Each wall is flat, endless, passes through zero and stands at right angles to its row. A trip goes straight from one point to another. Which walls does it cross, in order?

Walls:
(1): [62  9]
(2): [-13  58]
(3): [23 25]
(4): [17 33]
(5): [-35 -26]
(6): [ 2 20]
Trips:
[13 47] to [-4 11] -> 1
[  8 -13] to [-20  15] -> 1, 2, 6, 4
[-35 -30] to [-72   0] -> 2
[-10 -30] to [-15 -28] -> none
[54 27] to [ 31 -18] -> 2, 6, 4
[ 4 52] to [ 56 -10] -> 2, 6
[  6 -33] to [-3 -3] -> 1

Walls:
(1): [ 11  60 -21   0  -6  11]
(2): [ -7  19 -35  23 -11 -61]
(3): [-42  18 -12  58  19  41]
(4): [  7 -49 -42 -25   9 -16]
(5): [-15 -15  35  63 -49  11]
(6): [  3   7 -25  -3 -31  52]
Trips:
[-31  41 -10  35  -6  18] to [-37 -49   0  -6 -16 -22] -> 1, 4, 6, 3
[52 28 17 -8  9 78] to [-57  57  13  38 -15 -35] -> 5, 2, 6
[ 30  23 -27  12  17  33] to [-18 -27  -5 -27 -54  18] -> 4, 5, 3, 1
[-26 -13  -5 -55  55 -11] to [ 30  -3  14 -20 -13 -14] -> none
[  7 -35   3 -15 -11  12] to [  3  10 -29 -11   1  12] -> 5, 1, 3, 2
[ 36  32  38  22 -40  25] to [-19  41   0 -25  13  27] -> 5
[-20 -33 -31 -20  36   9] to [-14  -6  -4  53  27  45] -> 6, 5, 4

Walls:
(1): [-95 -17 -36  22  29 -20  -3  -8 -50 -35  -9  24]
(2): [ 15  12   6  12 -14 -24   7  -8  39   4 -15  18]
(3): [-41  30   8  22  76  22 -12 -15 -21  66  33 -10]
(4): [ 23 -41  24 -24  -1 -20  -1  31  58   5  63 -12]
(5): [-23  14  17  -9  63   6  19 -21 -13  10  16 -35]
(6): [ 44  -1 -16  16  10  -5 -35 -49   7 -24  23  11]
(7): [ 19  17 -38  -2  11  22 -28  44  18   2   0  38]
(8): [ 45 -43  16  26   4  12  10 -16  19  -9 -31  35]
(9): [ 11  -7 -33  13 -13   0   8  22   7 -22  38  23]
(10): [-21 -34 113  36  49   6  15 -22  -5 -18   5  13]
(11): [ 20   2  28 -15 -33 -35 -16  -2 -11  -9   3   9]
Trips:
[  1 -11  29 -82   9  49 -78  54 -14  30   7 -21] to [ 18  -5 -24 -31 -21  57   1  27 -24 -11  30 -35] -> 11, 9, 3, 5
[-12  -9 -72  -1 -38  23 -42  56  45  36  11 -39] to [  0  12 -10 -16 -28 -33 -28  32 -25  26 -51   4] -> 2, 11, 4, 9, 1

Walls:
(1): [  4   3 -17  22 -21 -57  27 -32 -41 -43  -1 -13  42  24 -19 -31 -40 -29
   5  -8]
(2): [ -3 -39  -4  37  31 -10   5   7  39  -8  33   7  -9 -54 -15 -16 -25 -29
  38   7]
(3): [-18 -14   0  33 -42  31  25 -53  13  15 -45 -65  33  16  11 -71  52   4
  19   5]
(4): [ 26  14  13   7 -21   8 -25  42  15 -65 -28  -3  76 -27 -35  15 -20 -24
  62  34]
(5): [-44 -22  46  56 -36   7  50  -5  37  -1  -3   6   7 -12 -17 -22 -45  18
  -8  29]
(6): [ 30  10   9 -10   6  37 -37 -45  20  12  22 -40 -34  85 -57  24  11  -3
 -26 -59]
Trips:
[  6 -49 -19  -2   0  -9 -10 -21  19  69 -22   3 -14 -51 -47  43 -26  -9
  -9 -15] to [ 78  14  21  -6   7  15  27  16  -6 -68  26 -40  53  -4 -31 -14  23 -25
 -18  99] -> 4, 6, 1, 3
[ -4   5 -36  13  34  70 -14  25  -6  24 -12  18 -32 -27  44 -43  12  49
  12  -5] to [-16  21   0  56  -6 -32   7 -41 -28  41 -20 -19  -7   2  -6  45 -24 -16
 -72 -65] -> 2, 6, 5, 1, 3
[ 44 -12  51 -40 -26  14 -25  47 -23  10 -43  13  37   0  12 -14 -35  16
  -1   4] to [ -7 -40 -31  -4  29 -49  33  27 -11  54 -30  11  24 -15  37   4  82 -39
 -28 -12] -> 3, 4
[-42  12   5  35 -14 -43  -4   3 -25  -1  29  -6 -15 -42 -33  50 -57 -25
  29  21] to [  6 -25 -20  48  59   2 -66 -11  -4 -21  14  16  28  25   5 -17 -19 -20
   0  10] -> 5, 6
[-21 -52   5  25 -36   0 -14  57  33  -9  -2   2  11  59  10  16 -42  10
  -5 -13] to [ -5  25  38  11 -30  15 -31  -2  24 -24  -3   4  36  54   6  -6 -11 -15
   5  63] -> 2, 3
[-42 -30 -33 -27 -65 -23 -22   9 -31  25 -10 -37   6 -32 -27 -39  13  63
  15   9] to [-11  -4  10 -24 -25 -37 -45  24 -23  -6  67 -19 -61  -5 -20  41  14  15
  16  14] -> 1, 5, 3, 6, 2
[-46   0  13  51 -16  -4  11  10  68  17  11 -49 -24   7 -37 -38 -50  -7
  20  -4] to [ 38 -11 -13 -12  18 -67 -48 -19 -31  -8  13   9   8 -19  -5   2 -35  57
   6  -9] -> 3, 6, 5
[ 47   4 -76 -20  74 -18 -10  11  -7  15   7  -2  -5  12   5  11   4 -12
 -14 -31] to [ 43 -26 -10  -3  -8  51  17  -9  28  25   7  41  16  -5  30  28 -13  -5
  -4 -26] -> none
[ 23 -36 -29 -25   3 -20   6  48 -17 -15  13 -50  14  52 -34  41  10 -20
   8  10] to [-10  13   7 -26 -26  -8  12  -9 -13  36  -1 -21  -3  36 -12  33  28   2
   9 -27] -> 4, 3, 1

Walls:
(1): [ 30 -30   4 -16 -10  14  21 -45  27  35 -11  -1 -30  14 -26  64  29 -38
  17 -21  -8 -60  22  31  29  15   8  13  52  -4  21 -12 -40 -53 -73  60
  -2   9  29  53 -28  47  19  30  41 -20 -68   5]
(2): [  5 -44 -18  18 -27 -12 -51  66  11  11  -2 -22 -15  37 -56 -38  14  33
  24 -12 -30  49  39   8 -12  -1 -15   9  36 -25  15 -39 -87   8  11  14
  30  26 -20 -18  51   9 -27  15   1   0 -20  31]
(3): [-49  25  -7  30   9   0 -16 -16 -16   6 -51  20  19  35 -13  42  41  41
 -44 -35  -4   1 -22  52 -63 -14 -22  -6  49  -9 -29  -5   8 -16  11 -38
 -12 -44 -13   8 -41  45 -36 -34 -36 -43 -34  20]
(4): [-11  83  11 -30  -6 -63  18 -14 -10 -16  -1  14  -6  14 -18   8 -30  52
  29 -37  40  -5  25 -11  34  32  12  55   8 -28  56  12  26  53 -25  11
  -1  12 -25 -48  42  40  10   5 -17  -6  -5  -3]
(5): [ 22 -33 -30  40  20  43  67  27  -4  59  11 -42 -21 -34  30  21  20  -8
 -62 -41  32   3 -25  25 -37  78 -34 -47  -2   8 -24  18   2  15  16  26
  15   1  -4  69 -67  -9 -73   8  32  -6 -52   4]
(6): [ 36  27 -37 -67  -8 -10  -4 -56 -15  -5 -25  15 -12   2   2  16  -7 -47
  -9  27  11  43 -32  33  -4  40  36  50  18  15  11  66  32 -12 -51 -13
  34  -3 -25  31  19   8  -9  46 -10   5 -26  28]
Trips:
[-25  37  -6  18 -15  -3  30   4  37   3  10 -41   7  21  36 -16 -76 -47
 -15  18 -33   1 -16 -30 -41   5  17 -10   2  33   0  50  10  -2  -3  12
 -11   2  54   0 -18  36   1 -10  -4 -29  55 -14] to [  8  20  -2  26  -5 -11 -32  47  10 -33  -8   6  -3 -55   8   8   2 -15
 -42 -21   0   2  64  40  37 -14  24 -46   6 -30 -40 -11  11  16  43 -57
  11   9 -41  52  -8  22  -5   9  20  -3 -10 -14] -> 6, 3, 2
[ 47 -36  33 -23   2 -18  29 -13  22 -12 -29  -3 -13 -18  18  17   7  29
 -59 -48  20 -61   1 -13   4  24  -8  53  45  -7  -4  -3 -54 -33 -56 -46
   3  22  25  -7  12  15   0  46  26   8  24 -25] to [ -3 -46  21 -69   7 -50  29 -35  22  17  30  18  26   3 -42   6  11  10
 -82 -15  -2 -27  -7  -6 -32 -24  -1  -9  44  26   5 -12  14 -12  16 -33
  13  34  20 -26  24  29   6   2 -16  -3 -17  12] -> 3, 5
[-33 -22  20  -2   3   5   5   0   6  -3 -31  30   5  21 -45   6 -20  20
 -17 -30   9 -11  28 -72 -41 -55   0 -33  -4 -27 -54  24  12 -76   5  -7
 -10 -17 -10  51 -35  14  40  15  18  23  26   1] to [-14  36  -6 -18   8  17  54 -14  11   6 -30  34  -1  26  -9 -39 -48  36
  16  -2  34  23  -8  29  29 -20  -1  18 -48 -56  32   6   7 -43  18  12
  17   0 -59 -14 -42   3  30 -58 -34 -50 -22  -5] -> 1, 4, 6
[ 56  20 -16  -1 -15 -18 -19   7  11  35   0  85  41  57   9 -26  28  -4
  17 -12 -17  36 -36   3 -26  51  37   3  48  -3 -20  19  29  13 -15  13
 -19 -25 -17  15   6 -17  38 -12  83 -27 -77   3] to [ 30 -38 -15  40 -20 -18  16 -17   0 -29  21  15 -45 -15 -24  44 -11 -31
  34 -30 -22  30   3 -23  12  42  26  -9  38 -18 -31  -1   7 -16  30  -3
  53  45  22  19 -34  -2  27 -12   6  -8  35   6] -> 4, 3
